Each row of a before or after table is a point. One or more steps were done to the points. Then noise was added and the rows were shuffled. The steps act on columns, c1 being the first. Name the steps. A step turns or swaps two columns, mirrors them in a line or flattens them onto one, adds a multiple of one to another, or multiplies or shifts one. Angles are multiples of 10 degrees, from the lower column toward the higher: turns from -170 to 170, lines from 10 to 170 but not 90. Use the fewest steps. Two steps may share a column if one is a turn and the other turns, adds or multiplies; they go together, in the order done. Otherwise the lowest column goes first.
In the rows, 128 means zero.

Before (11 x 3):
[[171 125 123]
 [148  93  54]
 [108 122 125]
 [129 105 203]
 [124 157 136]
 [183  47 145]
 [ 65 103 143]
 [ 97  70 130]
 [142 139  73]
 [124  83 127]
 [ 80  58  68]]
After (11 x 3):
[[ 73 105 176]
 [126  85 128]
 [200  92  94]
 [182 140 103]
 [116 123 112]
 [160 125 160]
 [143  59  55]
 [ 75 104  88]
 [153  47 178]
 [119 157 129]
 [104  70 104]]
Steps: turn c1 and c3 by 50 degrees

Before (13 x 4):
[[117  91 149 146]
 [134 134 127 106]
 [112 115 131 153]
 [149 139 137 120]
 [139  90 142 192]
 [146 169 115 129]
 [147 108 119 143]
 [ 93 160 115 131]
 [114 131 133 167]
 [109 136 122 201]
 [ 79  91 144 156]
 [169 152 132 158]
 [116 128  88 104]]
After (13 x 4):
[[137 106 128 138]
 [112 166 142 127]
 [ 77 152 174  90]
 [142 125  88 167]
 [118 102  10 127]
 [169 156 141 150]
 [ 96 131  88 159]
 [112 158 139 120]
 [106 199 110 135]
 [140 194 172  90]
 [145 144 102 107]
 [114 146 194  90]
 [148 123 153 140]]
Steps: swap c2 and c4; multiply c3 by 3

Before (8 x 6):
[[118 118 166 146 124 142]
 [134 156 113 151 119 146]
 [ 55  78  57 141 164 173]
 [204 106 105 175 120 132]
 [227 128 164 199 170 123]
 [106 146  97 139 144  85]
 [ 84 181  87  70 164 123]
 [134 243 166 184 183 112]]
After (8 x 6):
[[123 144  72 184 141 134]
 [126 146 146 179 116 145]
 [106 168 108 134 163 155]
 [134 116 147  93 123 110]
 [136 214 131 119 181  91]
 [154 108 122 209 118 154]
 [107  95 145 250 162 208]
 [167 125 139 145 168  88]]
Steps: multiply c1 by 0.4; multiply c2 by 0.7; add -1.5 times c3 to c4; turn c3 and c6 by -70 degrees

Before (13 x 8):
[[152 128 112 103 133 102 103  68]
 [139 114  77  96  60 119 137 100]
 [161  83  82 167 154  61 153 145]
 [217 181  97  89 142 153 129 120]
 [155 166 126  86 174 142 119 111]
 [159 143 110  90 121 190 192  75]
 [129 129  63 234 170 109  98  98]
 [141 116 130 108  54 165 133 175]
 [135  74 103 177 154  80 150  98]
 [168 207 142  93  82 137 172 126]
 [135 131  90  68 110 125 193 136]
 [121 180  90  61  90 147 161 125]
 [147  81  70 187 158 119 168  93]]
After (13 x 8):
[[158 166 115  91 134 132 146 132]
 [134 113  68  92  20 116 144 153]
 [154 115 119 107  13 159  87 101]
 [178 143 101  57  81 175 128 212]
 [117  74  93 166 114  80 135 163]
 [143  82  61 167 117 113 127 182]
 [122 128  53 250 131 110 172 124]
 [137  82  72 156 113  55 101 136]
 [135 131  79  36  70 121  81 173]
 [128 179  81  42  51 148 108 158]
 [169 207 133  72  43 122 103 164]
 [141 127 104 117  93  95 191 148]
 [221 181  85  87 102 121 134 133]]
Steps: turn c1 and c6 by -20 degrees; shift c3 by -10; add -0.5 times c7 to c4; turn c7 and c8 by 130 degrees; shift c5 by -40

Before (11 x 9):
[[123 139  80 112 159 136 143 127 115]
 [116 164 181 140 100 103 172  79  71]
 [ 29 135 150  63 191 113 162 163 164]
 [115 159 123  83 197 164 131 178  98]
 [ 33  73 168 127  83 213 134 140 135]
 [ 30 136 199 120 113 202 140 152 145]
 [103 100 135  49 101 208  99 176 104]
 [125  79 192 124 138 170 150 183  75]
 [148 141 134 136 133 141 181 135 172]
 [ 47 132 103 116 127  91  98 154 146]
 [149 103 150  90 129 154  94  78 167]]
After (11 x 9):
[[110 102 193 146 104 108 173  54 159]
 [ 51 149 121 121 136  96  90 155 111]
 [142  92 113  93 112 161  96 146 184]
 [ 32  68 103 130 101 214 140 135 121]
 [ 25  73 169 120 125 203 140 141 107]
 [155 136 153 127 131 143 181 178 142]
 [107 103 107  48 108 213 100 116  82]
 [134 146 153  82 194 165 124 118  70]
 [127 177 108 112 161 133 141 116 126]
 [123  45 119 120 141 170 152  92  46]
 [ 43 108 145  62 208 116 165 162 113]]
Steps: turn c1 and c5 by -10 degrees; turn c2 and c3 by 60 degrees; turn c8 and c9 by -70 degrees

Before (8 x 11):
[[123 165 109 144  52  93  97 144 185 165 158]
 [128 146 127 113 119 159 109  93  77 107 160]
 [145 117 146 129 146 161 148  90 110 122 168]
 [132 180  95  72  57 148 112 178 220 203 114]
 [127 145 113 100 117 100 174 129 113 143 131]
 [106 134 172  96 153 100 170 154 118 105 102]
 [180 183 118 161  76 125 109 129 134 136 153]
 [124 184 129 140 101 188 132  62 122 139 154]]
After (8 x 11):
[[127 169 117  97 115  99 149 130 104 145 133]
 [146 135 147 126 145 161 128  91 117 125 249]
 [124 135 115 151  47  92 134 144 157 165 221]
 [121 162 130 141 102 191 157  62 113 137 209]
 [182 150 120 175  79 123 148 131 127 137 203]
 [129 128 124 108 118 159 128  92  90 105 228]
 [132 149  97  56  57 148 144 180 167 204  85]
 [106 151 173  86 153  97 149 151 135 110  54]]
Steps: flatten c2 and c7 onto the line at 40 degrees; multiply c4 by 1.3; add -0.7 times c10 to c9; multiply c11 by 3

Before (10 x 12):
[[133 123 124 233  85 119 141  59 149  91 167 202]
 [120 104  87  91 125  96 115  88 145 121 158  34]
 [155 126 170 200 114  91  82 125 130 107 147 137]
 [154  89 170 215 139 118 162 109  95  96 177 199]
 [ 93 159 145 144 175 158 118 112 165 169 133  28]
 [193 134 153 184 117  70 148 111  98 169 134 181]
 [ 97 145 106 165 169  77 122 108 130 114 111  79]
 [126 132  58 179 126 165 112 160 167 100  82  49]
 [147 158 164 226 119  86 172 129 142 109 224 163]
 [192 124 127 168 158  95 129  85 162  92 144 155]]
After (10 x 12):
[[119  73 156  87 125  99  96 140  92 114  88 203]
 [156 210 182 218 140 118 167 153 141 126 171 112]
 [128 188 166 231  84 126 155 153  68 120 124  84]
 [148 139 222 226 120  88 129 117 120 149 167  85]
 [194 154 141 165 156  95 123 139  68 107 127 113]
 [100  77 115 168 169  79  85 135 114 113 103 146]
 [155 136 145 202 110  93  78 129 126  75 171 128]
 [ 96  34 134 145 180 163 122 119  90 143 145 172]
 [123  67  81 177 124 164 175  95 117  93  59 178]
 [195 165 128 186 114  68  52 147 143 166 156  86]]
Steps: turn c2 and c12 by -130 degrees; swap c3 and c11; turn c7 and c10 by 50 degrees; add 1 times c6 to c7; turn c8 and c9 by 140 degrees; multiply c8 by 0.7

Before (13 x 12):
[[ 99  63 126 182 165 179  90 127 151 176 151 144]
 [100 130 193 130 176 155 143 112 145 161 104 141]
 [129 140 157 105  75 194 119 170 171  87 128 107]
 [110  55 109 121 121 133 158 147 166 122 111 114]
 [128 140 161 126 107 187 100  68 171 130 120 188]
 [105 108 117 135  99  81 123 151 100 186 114 140]
 [ 83 110  83 131 129 107 145 109 117 130 168 116]
 [143 167 126 132 140 131  94 103 177 172 141 101]
 [132 138 122 149 147 192 189 112 146 115 122 122]
 [121 104 185 182 162 129 130  95 160 193 166 165]
 [119  90 108 161 150 102  85 136 166 119 121 172]
 [ 72 107 102 204 135  99 152  72 145 141 135 114]
 [174 107 160 100 134 169 123  80  67  87  86 129]]
After (13 x 12):
[[111  55 120 143 121 144 174 143 166 123 111  95]
 [128 140 192  75 108 142  85  99 171 130 118 250]
 [ 73 110  92 118 135 130 166  32 146 140 136 170]
 [ 84 110  82 113 129 149 154 117 118 130 168 133]
 [174 107 180  73 137 130 119 129  68  87  87 176]
 [132 138 174 126 148 177 222 103 147 116 123 138]
 [118  90  95 151 148 128  60 106 165 120 121 165]
 [143 167 128 109 140 134  72 111 180 171 142 123]
 [ 97 129 188 113 176  97 152 119 145 159 104 158]
 [105 108  85 152  99 106 120 133 102 185 116 119]
 [128 140 198 154  72 148 112 169 171  87 128  66]
 [121 105 165 126 162  86 131  64 161 193 166 199]
 [ 99  63 167 154 164 161  66  81 152 174 151 147]]
Steps: turn c3 and c6 by -50 degrees; add -1 times c8 to c12; turn c4 and c8 by -60 degrees; multiply c7 by 1.6

Before (10 x 14):
[[159 115 104 113 134 135 154  80 177  99 122 110 102  94]
 [120 119  96 182  88  51 184 108 146 136 126 184 160 114]
 [112  69 164  76 183 106  62 141 116 101 218 145 101 140]
 [117 179 173 197 121  81 111  89 210 220 123  83 110 140]
 [ 99 158  79 121 127 190 136 179  80 109 104 121 153  93]
 [163 108 172 104  43 183 186 146  92  54 143 118 169 145]
 [ 51 104  49  96 133 121 193 140 119 162 147 113 138 130]
 [101  95 115 125 183 134 116 195 109 199 184  47 105 119]
 [165 121 115  39 175  60 111  57 115 128 116  58 172 153]
 [172 216 107 141 128 169 151 173 190 130  79 132  79 113]]
After (10 x 14):
[[138 113  99  48 143  57 120 206 111 172 129 200 155 140]
 [ 60 195 111  75 100 119 103  89 124 144 105 142 129 129]
 [118  62 115  95 174 104  69 112 133 170  40  94 101 136]
 [128 114 124 120  79 135  96  57 128 206  59 198  97 119]
 [167 188 126 121 168 179 106 122 107  25 113 135 137 154]
 [184 149 130 132 126 172 218 102 158 127 176 131 132 121]
 [139 153 122 108 157 141 114 181 150 122 132 148 142  97]
 [116 183 143 164 108  52 116 145 125  92 138  74 164  99]
 [104 109 155 202  37  78 182 161 159 155 122 170 169 131]
 [118 134 122 106 146 195 158  71 106 118 150 138 116 107]]
Steps: mirror c1 and c8 in the line at 10 degrees; swap c2 and c7; flatten c3 and c4 onto the line at 70 degrees; turn c5 and c10 by 70 degrees; turn c6 and c14 by 10 degrees; turn c9 and c13 by 40 degrees; multiply c9 by 0.4; turn c11 and c12 by -170 degrees

Before (12 x 18):
[[ 88  99 166 123 135 147 136 126  82 132 113 150  83 136  85 100 117 105]
 [120 104 157 142 133 143 129 111 116 154 188 187 149 107 156  66 195 145]
 [168 105 116 139 107 104 123 113 179 128 125 163 193  72 103 144 108 129]
 [113 128 141 111 105 151  90 118 101 106 113 146 104 100 102 121 128 144]
 [124  88 139 121 125 146 115 157  93 121 129 122  66 152 107 132 121 146]
 [120 127 100 128 140 140 135 117 163 129 166 135 179  74 100 146 146 126]
 [127 110 152 105  86 171 163 149  94 109 115 153 102 116 110 130 122 134]
 [126 125 136 110 159  99 137 138 187 108 126 145 191  75 129 130 145 151]
 [143 116 177 104 115 166 120 116 129 131 127 158  70 127 117 148 140 111]
 [148 149 157 121 116 125 140 134 101 147 136 144  94  95  98 124 111 136]
 [134 105 147  77 127 144 117 115  61 134 124 131 118 134 109 143 116 119]
 [125 131 107 158 159 123 118 137 118 160 133 139 199  99 143  68 219  93]]
After (12 x 18):
[[133 126 100 139 138 158 133 117 161 120 168 140 180 187 134 149  76 124]
 [ 90 106 116 110 109  66 125  90 178 157 126 142 194 189 136 145 141 131]
 [122 133 109 162 159 116 119 121 118  64 134  80 200 147 105  68  34  93]
 [165  99 167 125 136 176 137 105  80  93 113 105  84 135 172  99 158 106]
 [120 107 150 158 127 166 115 121  63 123 125 133 118 126 147 142 176 118]
 [110 116 177 153 116 222 120  95 129 134 128 147  69 130 139 149 135 110]
 [127 105 159 160 130 164 130  69 116  74 189  69 147 138  93  68  10 146]
 [148 127 141 143 105 186  90 107 101 159 114 118 105 162 143 122 155 145]
 [135 124 138 154 160  55 137 114 189 165 126 146 190 178 108 130 128 151]
 [134  90 138 132 123 173 116 143  94 139 129 155  68 112 156 131 137 145]
 [134 110 152 142  85 238 163 113  95 161 116 160 103 144 141 130 161 135]
 [104 148 156 124 117 121 139 116 100 108 133 135  94 170 146 126 138 135]]
Steps: turn c1 and c10 by 160 degrees; multiply c10 by 2; turn c4 and c17 by -140 degrees; add -1 times c11 to c17; multiply c6 by 2.5; turn c8 and c12 by 70 degrees; add 1 times c16 to c12; turn c14 and c15 by 160 degrees

Before (14 x 20):
[[140 107 133 110 139  91 112  79 154 123 117  98 142 112 132  95 102 128
  174  79]
 [144 177 101 143 154  91  94  75 147 152  92 117 149 148 141 127 114 124
  165 112]
 [109 146 150 117 139 109 108 131 163 148 131  82 126 124 166 110 139  99
  109 139]
 [128 117 133 157 101 138 134 125 154 106 137  90 143 163 104 137 116 146
  139 141]
 [117 106 141 141 133  90  58 108 140 135 116  89 158 168 115 123  89 156
  115  97]
 [113 148 153 157 140 120 128 110 127 117 135 151 128 136 140 115  94 109
  122 107]
 [133 122 154 130 114  97 116 118 149 135 124 135 135 123 153  95  93 145
  116 156]
 [162 152 110 118 157 152  90 122 170 144 150 145 181 125 123 109  89 119
  103 112]
 [121  91 130 137 108 117 110 108 125 140 125 148 136 155 152 129 110 141
  115 148]
 [118 157 133 105 111 114 111 115 195 128 152  84 122 155 176 124 126 110
  116 144]
 [146 143 161  97 128  90 104 118 138 125 136 134 127 173 144 185 123 121
  107 120]
 [139  94 158 102 127 124 106 143 172 127 162 145 108 136 128  87 138 166
  126 156]
 [112 148 107 142 133  79  88 156 149 165 156  68 150 156 148 139 144 131
  105  96]
 [137 145 111 125 138 144 136 125 125 111 130 120 122 149 112 135  97 149
  149 117]]
After (14 x 20):
[[133 203 102 143 153  91  94  75 148 153  94 107 146 149 142 127 112 111
  202 111]
 [166  93 158 101 127 125 107 143 172 127 162 161 109 137 126  89 139 140
  125 156]
 [125 186 108 143 135  79  87 155 149 165 156   7 150 156 148 139 143 144
   82  97]
 [ 93 167 149 117 139 111 107 129 162 149 132  35 125 125 166 109 139 129
   89 140]
 [132 140 160  97 129  90 105 119 138 125 135 140 127 172 144 186 125 108
   85 122]
 [108 156 133 106 109 113 111 114 196 129 153  40 124 157 176 122 128 126
  103 145]
 [152 130 110 127 138 145 136 125 125 112 130 112 122 148 111 134  95 132
  170 116]
 [136 103 130 136 107 119 111 109 124 140 125 168 135 153 151 129 109 140
  101 147]
 [145 131 155 131 114  95 115 118 149 134 125 143 135 124 151  94  94 132
  104 156]
 [104 136 152 158 138 121 129 109 128 118 133 173 128 136 140 115  93 132
  117 108]
 [144  96 134 158  99 139 132 124 154 106 137  52 146 164 103 135 115 136
  149 141]
 [135 101 134 109 139  90 113  79 156 125 117  68 142 111 132  96 101 115
  219  79]
 [147 115 143 140 131  91  56 109 140 137 118  48 157 167 116 123  89 152
  103  96]
 [137 167 109 116 155 154  90 121 170 143 151 160 182 126 124 109  90  94
   79 113]]
Steps: turn c1 and c18 by -60 degrees; add 1 times c10 to c2; multiply c12 by 2; multiply c19 by 2

Before (8 x 24):
[[112 108 163 165 125 119 125 147 104 134 157 125 155 150  96 171 127 102
   93 115 126 100 119 152]
 [115 146 144 122 129 112 157 124 154  85 134 125 129  84 130  99 147  99
  139 118 120 115 134 118]
 [132 130 123 141 109 139 120 125 124 150 132 103 136 133 131 140 112 171
  129 132 108 134 160 124]
 [138 118 106 118  93 140 152 127 125 146  70 117 128 125 148 118 128 164
  156 125 146 154 131 123]
 [116 137 110 139 117 147 156 125 130 129 113 134 126 137 134 141 122 154
  132 152 101 151 150 125]
 [128 182 137 112 123  81 162 101 143 108 155 126 113  93 132  97 150 133
  133 108 122 136 108 136]
 [ 98 102 131 154 130 140 106 120 129 143 147 143 128 145  84 172 132 103
  125 120 107  84 116 141]
 [131 163 130  95 124  62 141 129 141 101 142 123 117 127 151 106 140  79
  110 130 110 126 150 124]]
After (8 x 24):
[[132 124 124 141 110 107 120 124 123 148 119 167 134 132 130 142 110 171
  127 133 139 134 142  83]
 [133 147  97  94 123 111 143 131 140 102 172 149 118 127 153 105 140  90
  113 129  61 122 128  83]
 [115 118 110 140 118 100 156 125 131 131  91 147 127 137 132 140 121 143
  129 155 148 153 115  84]
 [ 98 117 150 152 133 107 104 119 127 142 173 112 128 145  84 172 131 116
  123 119 141  84 120 103]
 [138 105 126 123  93 145 152 125 123 145   8 139 128 124 147 119 125 121
  160 125 142 154 139  80]
 [111 151 160 159 124 126 124 147 101 133 193 122 154 150  98 171 127 123
   88 116 120 102 133 112]
 [127 164  85 111 125 124 163 104 143 110 178 110 113  94 134  96 148 153
  137 110  83 136 140  99]
 [115 154 120 125 130 120 157 123 152  84 147 135 130  82 130 102 148 104
  140 116 110 114 126  79]]
Steps: turn c2 and c3 by -60 degrees; turn c4 and c19 by -10 degrees; swap c6 and c21; multiply c11 by 2; turn c11 and c18 by 20 degrees; turn c12 and c23 by -110 degrees; shift c24 by -40

Before (10 x 32):
[[187 105  99 181 122  96  81 101  94 112 104 137 118   7 155 111 115 145
   95 136 126 125 165 116 133 101  98 154 116 147 158 145]
 [149 126  64 173  63 141  63 148 153 109  86 145 125  17 162  86 131 143
   57 156 146 113 139 104 141 139 139 115 152 158 185 112]
 [154  79 102 156 128 133  72 100 161  74 111 136 142  29 148  74 150 137
   78 119 154 151 159  99 128 193 139 115 172 124 164 105]
 [144 156 173 119 112 111 132  54  99  84 134  77 194 169 122 150 159 157
   94 133 151 114 146 118 141 170 211 138 121 105  99 126]
 [131 122 194 158  92 130 161  47 106  68 100  76 166 143 134  93 110 146
  126 162 207 154 114 107 118 168 153 137 160 118  98 146]
 [118  43 125  91 128 133 153 119 111 128  99 138 101 163  91 163  74 111
  161  73 132 147 177 181 186 102  94 215  90 134 103 149]
 [108 100 152 102 159 144 116  87 117 140 105 123 134 156 125  77  90 113
  126  77 135 116 192 139 163  58  90 205  92 110 109 141]
 [125  99  93 126 170 140 128  94 166 136 131  90 118 163 102 111 128 110
  200  95 140 105 158 149 142  87  80 173  78 136  98 148]
 [128  95 101  88 119 131 142 109 140  94 163 129 115 126 126 120  92 128
  150 101 110 100 186 168 129  63  66 155  62 125 102 108]
 [131 106 165 165 133 108 136 103  36  62 134  78 186 150 154  89  99 162
  127 175 202  68  79 103 119 177 166 145 108 117  91 118]]
After (10 x 32):
[[131 122 195 155  93 129 164  44 108  31  99  79 164 142 136 139 120 145
  128 160 208 157  94 105  98 105 152 136 159 118  97 147]
 [185 105  97 185 122  96  80 101  92 104 105 136 120   6 155 166 110 146
   97 136 126 127 138 114 151 142  98 151 114 147 159 145]
 [126 100  96 124 169 141 129  94 165 139 131  90 119 162 101 144 113 110
  201  99 140 107 156 106 164 154  79 172  78 136  99 152]
 [132  97 100  89 120 128 140 109 138  74 163 128 116 125 126 150  71 127
  147 100 115 102 191 110 189 153  64 155  62 122 105 108]
 [128 106 164 165 132 111 137 105  34  21 136  79 186 150 152 113  93 161
  129 174 200  70  65 101  86 104 161 147 110 119  91 120]
 [120  43 122  91 126 137 151 120 111 127  98 141 100 167  93 129  65 115
  160  71 135 148 206 142 136 187  97 215  91 133 105 149]
 [150 124  62 174  63 142  62 148 154  95  85 144 128  16 160 161 136 142
   62 157 147 114 105  95 111 136 137 115 154 159 183 112]
 [143 157 173 119 108 111 130  53  98  57 134  76 195 169 122 145 157 156
   95 133 150 117 134 153  86 125 211 136 120 106 100 128]
 [111  98 154 104 156 144 115  88 115 145 105 123 132 153 126 182  77 114
  125  77 133 116 167  78 182 187  90 207  92 110 108 140]
 [151  80 103 155 125 131  71  98 157  42 112 139 140  29 148 181 163 138
   79 117 152 151 113  88  65 104 139 116 173 124 165 108]]
Steps: multiply c10 by 1.6; turn c16 and c24 by 110 degrees; turn c16 and c23 by -50 degrees; add 0.3 times c29 to c17; turn c25 and c26 by 110 degrees

Before (8 x 48):
[[137 187 157  84 145  50 128  99 101 145 141 141 135  96  88 149 135 148
  150 192 103 106 104  85  76 163  86 146 113  97  90 168 141  90 143 173
  190  71 162 148 117 146 163 122  97 145 149 126]
 [160 190 115  88 135 113  96 136 144 121 164 156 121  80  85 148 160 152
  176 175 151 113  86 122  66 167 132 134 155 130 110 149 170  61 158 163
  156 108 175 173  64 119 164 140  73 169 113 100]
 [ 94 165 119  40 113 113 129 163 153 135 140 145 181  66  49 126 150 174
  146 145 136  90 100  88 109 126 121 135 118 116  68 139 143  98 151 219
  145  68 155 163 118 126 149 151 131 159 117 108]
 [192 130 185  66  97  81 149  74  19 104 221 102  90 150 172 115 108 101
   95 189 166 146 153  97 127 143 158 109 153  56 172 126  52 180  53 110
   77 103  69 126 118  54 167  98  87 117  97 130]
 [193  77 113 130  56 166 202 101  61 178  96 151 125 118 160  51  34  93
  103 146 106 156 150 151 160  81  66  30 173 122 101  55  92 108 117 116
   82 146 173  82 141 111 108   9 132  88 161 189]
 [111 106 140 148  55 131 109 158 160 119 186 156 188 127 141  62 160 102
  140  97  54 158 146 186 135  99 108  31  99 147  62 115 117 100 169 141
  124 168 183 144  41 182  93  91 129 142 145 139]
 [183 162 178  84  69  61 158  74  58 132 158 100  73 179 129  85 119  72
   70 193 140 158 139  82  80 133 176 104 150  41 193  99 137 194  50 128
  114 115 109  88 122  53 167  84 105 113  86 171]
 [ 96 174 140  29 153 168 175 175 131 143  95 198 143  59  51 187 107 193
  104 127 126  97 175 163 182 104  67 153 123 213 121 104 179  98 164 164
  109  42 220 144 115 184 141 118 174 207 171 157]]
After (8 x 48):
[[115 114 139 149  58 125 132 165 164 117 136 154 187 123 143  58 164 105
  134  99  51 155 152 124 130  87  64  37  96 130  57 115 112 113 162 142
  130 170 183 146  42 186  92  83 128 145 146 140]
 [ 99 154 117  42 112 129 144 163 157 128 128 141 184  62  47 128 143 169
  142 144 136  88 102 127 105 127 113 134 122 138  74 140 140  94 145 223
  135  63 156 165 113 129 155 155 134 161 113 110]
 [ 98 188 136  23 150 133 155 174 131 143  60 193 146  52  51 189  86 195
  109 125 132  98 175 124 182 151 132 147 124 136 121 107 178 101 165 167
  132  35 215 142 114 191 140 111 165 207 170 155]
 [200 118 190  68 100  83 136  74  12 100 199 101  88 151 173 114  98 106
   94 185 162 151 154 132 133  96  63 107 155 126 171 129  55 174  56 110
   76 105  67 127 113  55 170  96  89 120  97 128]
 [198  77 111 125  54 123 130 104  58 176  58 152 125 116 165  49   3  95
   98 143 111 155 147 131 162 130 125  31 175 118 103  58  96 107 114 113
  123 147 173  77 142 114 111   7 138  91 162 188]
 [158 186 120  93 138 134 128 135 147 120 148 152 122  80  89 148 178 145
  170 174 152 116  81 115  69 154  93 133 148 138 114 145 172  57 155 164
  136 108 181 175  71 111 155 137  73 168 114 105]
 [181 150 174  86  71  95 142  79  54 132 184  99  67 174 122  81 108  74
   72 192 140 158 140 135  80  93 129 104 153 127 191 102 140 185  47 134
   84 118 113  86 120  55 161  86 103 107  84 167]
 [136 185 156  78 147 132 137 102 101 140  92 140 135  92  89 150 125 148
  152 194 102 104 105 123  71 181  95 147 120 140  89 170 145  89 146 179
  128  68 169 140 117 144 162 120  96 146 144 119]]
Steps: flatten c2 and c30 onto the line at 10 degrees; flatten c6 and c37 onto the line at 50 degrees; turn c7 and c17 by -40 degrees; turn c11 and c27 by -60 degrees; add -0.7 times c11 to c26; flatten c24 and c34 onto the line at 80 degrees
